Each row is a point. A path goes straight from each point to the next, and from the last back to the first. The post is the endless flat space through its rows: a point in 2 columns, a line in 3, a plane in 4, and so on, so that a path can go around it. How many times does the path go around the post? Going back the other way cancels.

Post (2 x 3):
[[-0.66 -0.88 -2.02]
 [ 2.36 -0.77  2.23]]
Path (19 x 3):
[[-0.91 -0.03  1.43]
 [ 2.39  3.25  0.89]
 [ 4.81  0.60 -0.92]
 [ 3.53 -1.31  2.03]
 [ 1.08 -3.24  0.41]
 [-2.23 -0.87  0.73]
 [-2.26  1.90  0.43]
 [ 4.41  1.14  1.51]
 [ 1.62 -0.86 -1.14]
 [-0.47 -3.50 -2.61]
 [ 3.21 -2.63 -1.35]
 [ 3.63  0.35 -2.33]
 [ 0.95  3.06  0.16]
 [-3.32  0.99  1.31]
 [ 0.70 -2.93  5.47]
 [ 1.89 -1.92  0.90]
 [ 4.19 -0.63 -3.36]
 [ 2.30  1.11 -0.60]
 [-1.61  2.03 -0.46]]
Times around: 0

Post (7 x 8):
[[-1.72 -0.06  3.03  0.12  4.90 -3.30 -2.08 -1.07]
 [ 1.06  3.13  1.91 -0.31 -5.70  1.60 -1.45 -0.50]
 [ 0.44 -3.73 -1.88 -0.26  2.58 -0.58 -6.03 -2.51]
 [-2.27  0.08  1.37  0.51  1.47  0.37 -0.01  3.94]
 [ 2.18 -0.95 -4.18  3.16 -1.34  2.73 -1.82 -3.46]
 [ 0.90 -0.80 -1.53  0.31 -2.56 -0.99 -0.58  2.24]
 [ 2.36  1.82 -1.77 -0.41 -1.73  3.17  1.99 -1.56]]
Path (18 x 8):
[[ 0.85 -0.38 -1.56 -2.61 -1.57  0.82  2.02 -2.45]
 [ 0.36 -4.62 -0.80 -1.72  1.61  3.71  1.04  0.03]
 [-1.61 -1.09  2.61  0.69  1.79  1.52 -2.86  5.49]
 [ 4.50  2.06 -1.63  0.00 -3.57  1.40 -2.94 -0.90]
 [-0.27  1.00  1.82  1.44 -1.98  2.04 -4.02  2.83]
 [ 3.69 -1.13  0.50  0.63 -5.61  1.43  0.70  2.20]
 [-1.09 -0.56  2.64 -2.31 -2.37  0.45  0.91  0.47]
 [-2.03 -0.96 -3.07 -0.75  0.93  1.92 -0.04 -0.52]
 [-0.16  4.86  0.60  1.24 -0.91 -1.47 -2.30 -4.93]
 [ 4.32 -0.43 -3.86  1.71  1.64  1.73 -1.73 -3.85]
 [ 0.10  2.15  2.09  3.38 -2.36 -0.54 -0.59  2.65]
 [-0.23  1.55 -1.21  3.06 -1.00  2.62 -3.23  1.50]
 [-0.04  1.18 -0.75 -4.51 -0.69  0.96  1.34  2.16]
 [-2.86 -1.84  0.09 -1.18 -0.49  0.67 -0.70 -1.99]
 [-0.70 -1.39  0.62 -1.27 -1.71  0.86 -0.75  3.95]
 [ 2.44  2.00  1.96 -0.62 -3.79  1.13 -1.29  3.20]
 [ 2.05  3.16 -2.78  2.96  0.90 -1.55  0.46 -2.09]
 [-2.52  1.81 -0.35 -1.91  0.04 -1.38 -1.86  1.33]]
Times around: 1
